Every row gives one point. Examples show where two turns around zero, p and q, send a point. Write where each new point lands after one turn and then the other. Backwards means that the second turn is done in reverse. Each puzzle has new turns, and all numbers are rounded.
In the rows, 128 means zero.

Turn p:
[101 163] -> [ 98 160]
[125  90] -> [129  90]
[158 132] -> [157 135]
Turn q:
[145 162] -> [155 155]
[ 87 107] -> [ 82 121]
[152 114] -> [146 107]
Where do these land?
q, then p: [139 146] -> [143 143]
p, then q: [140 118] -> [137 116]
p, then q backwards: [101  77] -> [124  70]
p, then q: [132 170] -> [142 168]

Turn p:
[128 164 155 136] -> [117 154 159 146]
[129 159  81  92] -> [128 176  87 105]
[129 120 139 116] -> [134 123 138 115]
[105  72 153 171] -> [113  54 143 144]
[ 96 156 147 116] -> [ 93 149 150 116]
[181 114 132 131] -> [181 123 131 141]
[127 112  88 133] -> [130 117  86 128]
Turn q:
[120 162 108  81] -> [135 157 112  76]
[110  90 137 121] -> [111  89 136 121]
[134 147 174 127] -> [131 147 174 130]
[118 135  90 137] -> [119 136  89 131]
[162 124  81 148] -> [159 126  82 154]
[123 111 178 155] -> [111 114 175 158]
Where do these land?
p, then q: [ 84 135 153 150] -> [ 77 116 148 127]
q, then p: [130 134 142  86] -> [147 143 148  96]
p, then q: [ 76 143 150 187] -> [ 52 113 140 155]
q, then p: [159 119  85 132] -> [158 129  86 144]
p, then q: [132 151 131 116] -> [129 153 135 123]
q, then p backwards: [161 117 140 119] -> [158 111 144 127]
p, then q: [154  97  94 106] -> [172 115  96 116]

Turn p:
[151 117 133  83 126 161 152 126] -> [145 110 122  89 124 160 161 136]
[ 95 139 148 123 153 125 140 129] -> [ 93 134 136 122 157 135 129 115]
[131 155 143 174 118 120 133 130] -> [129 158 145 171 137 121 132 137]
[141 102 161 159  74 119  94  89] -> [144 121 176 168  67 124 126 105]
[123 109 105  92 156 107 124 140] -> [121 106 108  86 139 105 113 125]
[151 156 125 141 183 104 156 119] -> [146 144 124 127 190  98 148 116]
[158 110 118 152  82 133 149 118] -> [151 132 122 152  84 119 163 142]
[147 144 132  95  82 149  92 157] -> [151 136 144 104  92 163  97 168]
[ 83 134 106 153 133  66 126  89] -> [ 96 161 118 143 123  74 111  74]
[107 110  96 135 124 183 109 105] -> [131 106  84 150 108 170 115 105]
[121 131 140 101 177 141 134 208] -> [100 100 125  96 186 139 112 187]
Turn q:
[141  73 105 135 128 170 152 142] -> [159  79 121 124 133 164 144 163]
[151 148 125 119 155  95 100 141] -> [144 158 124 127 155  92 103 123]
[ 64 137  99 106 110 182 123 135] -> [ 79 119  94  86 114 183 119 137]
[129  97 153 130 165 126 136  98] -> [130  95 160 139 161 127 136 105]
[ 82 115 122 183 161  93 158 151] -> [ 76 104 121 174 159 100 143 170]
[153 159 109 116  96 176 146 131] -> [153 161 109 114 101 176 150 133]
[151 128 157 166 112 119 118 132] -> [143 134 148 172 106 120 115 131]
[130 139 119 104 126  93 105  75] -> [128 129 115 113 126  94 129  67]
[149 155 162  94 100  99 113 147] -> [139 172 159 104  99  97 112 126]
Where do these land?
p, then q: [182 147 114 144 111 154 116 135] -> [182 153 126 150 124 138 125 154]
q, then p: [ 90  91 152 100  76  72 125 162] -> [ 79 129 172  87  73  95 106 151]
p, then q: [103 135 190 109 123 106 128 117] -> [ 87 132 182 119 122 140 126 103]
p, then q: [122 171 114 131 124 143 106 122] -> [139 158 109 138 134 152 106 111]
p, then q backwards: [154 143  97 118 173 148 140 132] -> [151 119  80 116 165 138 127 129]
q, then p: [129  88 136 136 164 117 114  88] -> [132  82 138 142 135 103 139  86]
p, then q: [144 125 129 185 134  91 132 109] -> [124 134 132 183 130  85 143 120]
p, then q: [116  88  89 100 122 167 193  96] -> [130  96  83  91 117 149 204 137]
p, then q: [130 162 107 130 148 135 114 133] -> [142 147 107 131 155 134 108 118]
p, then q backwards: [110 129 152 128 105 146 111 186] -> [ 95 117 150 145 122 153 130 181]
